Each row of a before or after table is a point. The points were changed in one or more steps. Then noise was added and the rows were shuffled. The steps act on columns, c1 being the first. Name the steps. A step turns or swaps two columns, mirrors them in a line or flattens them onto one, adds a multiple of one to another, or multiplies or shifts one. Angles are multiples of 10 degrees, from the lower column toward the higher: turns from -170 to 170, lines from 10 to 170 but not 90. Use the fewest steps. Two steps may share a column if one is a turn and the other turns, adds or multiplies; they go together, in the order done. Otherwise the lowest column goes first.
In the rows, 128 means zero.

Before (14 x 2):
[[135  99]
 [108  89]
 [102 103]
 [111  88]
 [123 114]
 [105 215]
 [123  89]
 [100  94]
 [223  98]
 [144  96]
 [128 135]
 [101 214]
 [100  97]
 [133 129]]
After (14 x 2):
[[139 153]
 [111 224]
 [119 128]
 [123 131]
 [162 119]
 [ 70  65]
 [160 124]
 [144 159]
 [167 117]
 [175 129]
 [ 63  63]
 [172 133]
 [143 130]
 [169 145]]
Steps: turn c1 and c2 by 120 degrees

Before (13 x 6):
[[141 191 126 138 119  94]
 [ 89 139 133 144 113 140]
 [150 101 132  90 114 147]
 [201 133 174 169 143 147]
 [190 114 101 159 115 139]
 [122 145 106 131 157 136]
 [149 160 104 124 117 161]
 [171 174  99 172 104 152]
 [125 148 158 156 151 131]
 [138 202 123 149 145 149]
 [135 165 157 149 105 154]
 [154 141 151  82 124 162]
 [124 132 138 136  80 113]]
After (13 x 6):
[[125 112 161 154 185 142]
 [202 109 178 169 165 119]
 [138  65 142 150 172 172]
 [124 136 136 137   8 140]
 [155  93 161  83 119 116]
 [122 113 110 131 200 136]
 [140 114 130 138 107 197]
 [190 130 101 159  97 111]
 [170  80 115 172  68 148]
 [ 87 111 138 144  90 128]
 [150 131 132  89  93  95]
 [135  85 169 150  69 140]
 [149  82 117 124 100 131]]
Steps: turn c2 and c6 by 130 degrees; add -0.3 times c2 to c3; multiply c5 by 2.5

Before (8 x 11):
[[180 144 121 137 109 169  86 117 147 158 178]
 [ 82 115 133  91  57 156 173  88 120 177  89]
 [142  62  92 133 105 106 117 164 179  56  97]
 [120 118  42 144  62 130 115 147 129 132  61]
 [106  61 171  55 176 145 152 129 113 151 126]
 [127  63 133 164 153 155  73 164 167  96 155]
 [137 175 127 120 112 187  94 117 158 147 121]
 [102  65 196  66 154 168 175 168  92 119 150]]
After (8 x 11):
[[144 135  38 145 190 129 113 138 119 126  64]
 [189 160 193  68 100 172  93 142 191 122 153]
 [156 196  91 135 149 104  80 112  83  60  96]
 [ 90  91 130 118 142 181 135 119  80 144 120]
 [188 170 167  51  79 144 124 123 156 152 123]
 [176 174 132 165 103 151  90 149  60 100 156]
 [172 106 138  91 195 156 160  95 166 175  86]
 [ 80 149 120 140 147 169 142 133  83 156 175]]
Steps: turn c1 and c2 by 140 degrees; multiply c5 by -1; turn c7 and c9 by 130 degrees; turn c7 and c8 by 70 degrees

Before (14 x 14):
[[139 168 111 235  86  65 147 151  88 132 113 112  93  95]
 [161 127 100 100  95  67  62 113  38  87  63  52 127 161]
 [125 156 136  90 149 171 132 134 187 111 122 174  99 101]
 [100 143 121 164 143 139 111 139 132 107  30  52 161  90]
 [160  98  62 148 147 144 128 131  67 145  97 159 145 114]
 [167 103 176 131 135  83 136 131  84 109 127  83  97 118]
 [172 114 144 183  83 185 156  40 188  91 140 114  55 182]
 [ 62 169 124 123 125 152 191 162 104  20 122 143 125 180]
 [ 97 122  73 149 110 131 192 183 169 127  76 201 106 149]
 [123 145 160 111 177 103  54 127 164  95  93 139 123 172]
 [117 156  87 146 117  65 158  99 132 199 121 119 140 110]
 [139 184 191 136  75  98 141  65 129 137 101 110 151 150]
 [ 79  97 148 129  98 103 105 104 135 143 100 123 112  98]
 [167  51  82 159  94 102 117 165 140  62 145 146 111 127]]
After (14 x 14):
[[ 28 105 125 166 119 145 118 143 120 112 137  54 158  91]
 [ 70  94 100  98 133  64  74 112 226  84  82  60 128 161]
 [ 99 169 195 136 180  92 124  68 144 138 113  86 151 149]
 [108 170 128 122 123 132 185 167 150  21 190 119 123 181]
 [ 95 141 161 108  92  92  51 128  77  94 129 131 120 168]
 [152  74  83 159 164 101 134 166 127  62  91 185 116 127]
 [119 150  86 142 137  70 157  99 130 200 133 110 140 110]
 [105 116  60 144  85 143 132 132 180 145  93 174 146 108]
 [ 75 158  74 143 160 123 180 181  92 121 150 196 107 150]
 [135  83 176 130 111  86 151 129 167 106  89  99  97 123]
 [113 152 111 228 156  71 136 147 180 133 116  94  89  95]
 [122 174 134  86 130 183 117 132  65 109 132 152  98  97]
 [144 113 143 183 190 168 155  38  85  89  82 128  59 183]
 [ 89  99 148 130 158 112 112 104 133 148 171 132 111  99]]
Steps: turn c1 and c11 by -80 degrees; turn c2 and c12 by -30 degrees; add -0.3 times c2 to c7; turn c5 and c9 by -160 degrees; add -0.3 times c14 to c6

Before (8 x 24):
[[129 144 192 182 145 102 153 157 122  98 132 141 131 114 111  64 110 128
  156 183 118  57 142 143]
 [ 88 134 102  62 100 209  89 187 110  95 140  67 150 181 142  37 184 113
  146 105 107 136 165 139]
 [182 190  83 142 160  95 124 103  95  95 103 117 154 105 172 161 165 137
  137 128  75 149  62 153]
 [136 150 148  92  76 121 135  79 114 114  78 102 117 118 141 149 134 157
  175 109  58 143  73 179]
 [120 129  93 110 153 123 122 206 120 141 167 159 213 114 118 152 139 187
  123 122 146 126 143  77]
 [114 173 163 165  56  88 154 131 157 109 179 145 134 126 121  92 137  87
  182 135 159 146 167 143]
 [ 91  70  64  57  47 116 100  79 112  97 175  89  93 155 178  87 147 185
  169 216  85 178 156 104]
 [149 165 146  66  51 127 118  80 111 151 116 170 204  91  88 131 110  97
   63 140 170  85  67 157]]
After (8 x 24):
[[120 128  93 109 153 123 123 206 134 142 166 171 212  79 117 152 138 164
  113 136 187 127 142  78]
 [114 171 163 165  56  90 156 131 104 108 178 167 133 153 122  92 137  94
  171 112 131 146 166 143]
 [130 144 192 182 146 101 154 157 153  97 132 140 130 118 111  64 111 119
  145  77 117  58 142 143]
 [ 88 134 103  62 101 209  88 187 137  94 140 127 149 177 142  38 184 151
  137 155  96 136 166 138]
 [136 149 148  93  77 120 135  80 133 114  78  90 117 101 141 149 133 144
  166 150  78 144  74 178]
 [148 165 145  67  51 127 118  80 148 151 115 137 204 120  88 130 109  80
   53 123 149  86  68 156]
 [ 91  70  64  58  47 117 100  79 172  98 174 145  93 112 177  86 147 188
  159  49 125 178 155 105]
 [183 190  83 142 160  95 125 102 160  95 103  35 155 106 171 160 166 119
  129 139  82 148  62 154]]
Steps: add -1.5 times c1 to c12; turn c9 and c20 by -160 degrees; add 0.7 times c18 to c21; turn c14 and c18 by 40 degrees; shift c19 by -10
